Each row is a point. The ring and each string are closed loops that go straight from each point to the next, and from the last back to the first. Before rounding, they use only three directions, however many columns there are. How many times does the string pass through the ring? Passing back the other way cancels.
In the rows, 128 means zero.

Ring:
[[179 135 111]
 [163 161 106]
 [115 179 114]
 [ 89 165 130]
 [ 88 135 158]
 [120 103 177]
 [161  87 165]
 [182 101 132]]
String, 13 rows:
[[188 190 119]
 [170 156 136]
 [146 132 112]
 [158 128  75]
 [202 166  92]
 [200 188 123]
 [183 194 135]
 [158 204 111]
 [121 187  87]
 [113 144 100]
 [135 156 128]
 [154 187 132]
 [180 213 123]]
Times through: 0

Ring, 7 rows:
[[185 157 126 138  94 140]
 [144 184 161 156 114 130]
 [ 89 185 153 162 150 144]
 [ 64 145 107 140 171 176]
 [ 88 108  84 114 155 187]
 [143  93  74 100 121 182]
 [180 111  83 110 100 167]]
String:
[[216 134  64 129  89 164]
 [223 130  94 121  75 150]
 [232 152  92 137  75 145]
 [209 169 114 148  86 138]
 [193 172 177 142  77 114]
 [188 202 162 167  91 117]
 [173 204 137 174 108 130]
 [162 187 123 164 116 141]
 [189 192 146 162  93 125]
 [189 160 162 135  81 124]
 [169 139 143 124  95 140]
 [154 136 123 125 109 151]
 [162 145  84 138 119 165]]
Times through: 1

Ring (9 x 11):
[[148 117 124 113 114  97 146 155 104 149 174]
 [109 160 122 145 125 104 154 123  97 167 188]
 [ 85 176 125 166 135 115 150  98 104 176 182]
 [ 66 165 129 175 138 135 136  79 121 172 153]
 [ 72 130 130 158 130 146 122  87 133 154 124]
 [ 92  97 132 137 121 147 114 105 141 139 107]
 [137  60 137 107 113 134 107 136 148 125  99]
 [170  52 139  91 111 115 112 159 143 124 113]
 [175  70 135  91 110 101 125 167 127 131 139]]
String:
[[ 59 110 103 129 100 155 138 121 105 132 131]
 [ 36 108 101 136  99 171 132 107 110 129 115]
 [ 78 121 145 167 141 152 106  71 157 157 102]
 [125 132 171 176 165 123  98  67 175 176 114]
 [127 123 147 148 140 117 119 104 143 161 136]
 [ 78 134 115 142 115 136 141 113 108 150 150]
 [109 163 155 180 158 115 122  73 145 184 150]
 [109 172 153 182 159 110 127  75 139 188 161]
 [121 129 139 144 133 115 128 112 130 160 148]
 [ 66 158 104 146 111 130 158 117  86 156 177]
 [ 40 196  97 166 116 129 172 102  71 171 201]
 [ 84 210 143 199 161 108 145  65 119 201 189]
 [ 98 197 157 202 170 108 130  56 140 202 170]
 [ 22 205 113 195 136 143 154  63  98 182 176]
 [  7 178  97 174 116 160 154  79  89 161 160]
 [ 57 162 141 190 150 147 119  54 143 175 128]
 [104 134 161 177 158 133 103  65 166 172 113]
 [112 116 137 141 129 127 122 110 135 152 132]]
Times through: 2

Ring:
[[119 127  90 156 137 123 162 137 155 110 120 116 109 100]
 [121 114  84 154 147 130 142 174 170 103 110 124 108 112]
 [124 108  82 149 146 134 126 194 178 101  97 127 111 124]
 [129 109  87 136 131 137 105 197 180 107  72 123 121 140]
 [131 116  94 128 120 136 101 184 172 114  70 122 128 143]
 [136 129 109 117 111 132 108 152 152 126  95 126 138 138]
 [138 143 123 113 111 125 130 113 127 135 141 134 143 121]
 [136 149 125 118 112 121 147  93 118 137 158 133 140 109]
 [129 151 118 131 114 117 166  82 119 134 156 123 130  97]
 [121 144 104 147 120 117 174  94 133 124 137 112 118  93]]
String, 32 rows:
[[126 156 116 132  98 115 166  69 121 138 127 106 131 100]
 [127 163 124 132 106 111 184  48 105 141 169 117 131  85]
 [130 153 122 134 124 115 178  73 110 134 188 133 129  86]
 [130 139 112 134 131 122 157 113 130 125 163 135 126 101]
 [127 134 103 137 121 124 146 127 145 122 119 120 124 112]
 [129 135 107 136 128 123 151 122 138 122 143 129 125 106]
 [126 138 104 138 120 122 152 117 141 123 124 118 123 107]
 [119 152 104 144 100 115 173  75 133 131 106  94 120  97]
 [120 165 116 141  97 109 192  40 112 140 139  98 124  83]
 [130 162 127 130 112 112 184  49 101 141 186 125 133  84]
 [135 141 120 126 131 122 153 108 121 129 181 144 133 102]
 [132 138 112 129 122 124 145 119 134 127 142 130 130 111]
 [130 145 113 127 106 122 145 103 133 132 119 116 132 113]
 [135 155 125 114  91 120 141  80 119 144 124 116 144 117]
 [145 151 136 100 101 124 126  95 112 145 156 140 154 124]
 [142 136 123 111 121 129 121 132 129 132 154 147 144 125]
 [136 130 112 122 125 129 125 144 141 124 136 139 135 124]
 [130 131 103 128 112 128 126 140 152 124  93 117 129 127]
 [130 130 102 123 102 130 112 147 159 125  66 110 133 139]
 [133 126 101 116  93 134  91 164 168 126  37 107 138 155]
 [137 120 103 112 105 137  84 180 168 123  57 122 140 157]
 [138 121 107 119 127 134 107 170 154 120 116 140 135 136]
 [134 125 106 126 129 131 121 157 150 120 124 136 131 126]
 [131 128 102 127 114 130 119 151 156 122  88 119 130 132]
 [128 131 100 128 104 129 120 142 158 124  69 108 129 133]
 [133 134 107 116  93 130 106 140 155 131  61 109 139 143]
 [141 139 122 102  94 130 102 131 138 138  97 126 150 144]
 [144 136 126 108 123 129 120 133 127 132 163 152 146 125]
 [138 133 118 120 130 127 132 134 132 126 160 146 136 117]
 [142 142 128 113 126 125 138 113 117 134 183 152 143 112]
 [132 133 109 130 126 126 139 131 140 123 137 132 129 114]
 [129 144 112 130 111 121 149 104 133 130 126 118 130 110]]
Times through: 5
String, 27 rows:
[[134 108  94 128 138 138  99 203 173 108  97 139 127 141]
 [131 111  89 125 113 139  86 200 185 113  37 114 129 156]
 [130 119  93 123 102 136  90 181 178 119  33 107 131 154]
 [129 126  97 126 105 132 109 158 166 122  58 109 130 141]
 [130 128 102 131 121 129 128 147 153 120 105 123 127 124]
 [138 123 110 121 135 132 117 163 147 120 140 147 134 128]
 [140 119 109 114 125 136  96 178 156 121 109 142 139 144]
 [133 119  97 118 104 137  87 182 174 120  44 114 135 156]
 [126 119  86 128  96 135  92 180 185 117   7  94 127 156]
 [127 120  92 133 117 132 113 169 170 115  67 114 124 136]
 [129 119  95 135 128 132 120 169 164 114  97 125 123 129]
 [133 108  94 135 149 136 113 197 168 106 122 145 122 130]
 [129 102  85 144 154 138 114 211 179  99 107 140 115 130]
 [119  96  68 160 156 138 121 222 197  90  74 122 101 128]
 [116 114  76 158 133 130 138 175 181 102  67 105 105 119]
 [119 123  86 151 125 127 143 151 167 111  82 106 112 116]
 [127 123  97 143 141 128 143 154 153 112 134 132 118 111]
 [128 120  98 145 153 128 148 158 151 109 157 143 116 105]
 [128 126  99 140 136 127 143 147 150 115 132 130 120 111]
 [119 128  88 151 121 125 149 139 162 114  86 104 112 112]
 [112 121  77 165 133 125 158 151 172 104  81 100 101 105]
 [116 111  76 166 153 129 154 176 175  97 107 119  99 105]
 [122 104  80 159 164 133 141 195 175  95 127 136 104 110]
 [129 114  95 142 151 132 132 177 160 107 137 142 118 116]
 [128 119  96 139 137 131 130 166 160 112 117 131 120 120]
 [128 123  96 137 129 130 130 158 159 115 106 124 122 122]
 [133 119 101 132 140 132 124 170 156 113 130 140 125 123]]
Times through: 2

Ring:
[[144  95 151 139 125 121 113 122 111 121 122 135  62 123]
 [119 134 129 144 138 125 124 112 121 141 148 124 116 117]
 [ 92 168 105 145 147 129 136 108 143 155 178 120 171 115]
 [ 87 162  99 139 137 135 144 110 166 145 187 124 177 123]
 [109 125 118 134 123 133 137 119 161 125 165 134 129 130]
 [128  99 136 133 116 127 125 127 148 114 144 142  89 131]
 [146  82 154 135 116 120 112 130 124 110 122 144  52 128]]
String, 29 rows:
[[157  63 168 134 111 107  97 142 117 102 108 159  21 128]
 [132 100 148 139 123 103 100 141 130 120 133 158  70 122]
 [120 118 133 139 128 119 119 125 138 128 148 140 103 123]
 [142  85 144 132 113 137 131 118 134 109 130 131  68 133]
 [145  75 146 129 107 138 131 121 139 102 128 134  60 137]
 [134  96 136 132 116 142 137 113 139 114 139 125  87 133]
 [124  99 127 129 111 142 142 118 160 110 152 132 101 138]
 [ 93 140 104 133 124 135 144 120 182 128 184 136 158 132]
 [ 78 168  95 139 138 126 139 119 178 146 196 136 186 123]
 [102 144 115 140 135 124 129 119 150 139 168 133 143 121]
 [117 123 121 136 126 141 142 109 145 128 157 121 122 128]
 [ 93 156 100 138 135 145 152 102 160 143 182 114 171 125]
 [ 69 193  83 144 150 134 149 104 169 162 204 117 216 117]
 [ 49 224  72 150 163 118 138 111 173 180 222 127 249 108]
 [ 96 156 109 142 140 125 132 115 150 146 174 129 157 119]
 [116 127 123 138 129 133 134 114 141 131 156 126 121 125]
 [ 93 158  99 139 136 146 153 101 160 144 183 112 174 125]
 [ 62 199  78 143 150 133 150 106 179 163 213 121 227 118]
 [ 63 193  78 141 145 134 152 108 185 158 213 123 223 121]
 [114 121 116 133 121 150 152 105 156 124 162 117 129 133]
 [119 119 125 136 124 136 137 114 145 126 154 127 115 128]
 [114 125 124 137 127 129 130 119 147 129 157 133 120 126]
 [129  97 133 131 114 139 137 117 149 112 145 131  92 135]
 [136  84 142 130 110 132 128 126 147 105 137 141  72 136]
 [136  85 149 133 113 111 108 142 143 107 133 159  62 131]
 [122 114 137 139 126 111 111 134 139 125 145 150  94 123]
 [128 108 136 137 124 125 123 122 135 122 142 136  92 126]
 [147  80 148 132 112 137 129 117 127 108 124 129  59 133]
 [158  63 162 132 109 125 114 129 120 101 110 142  30 133]]
Times through: 4
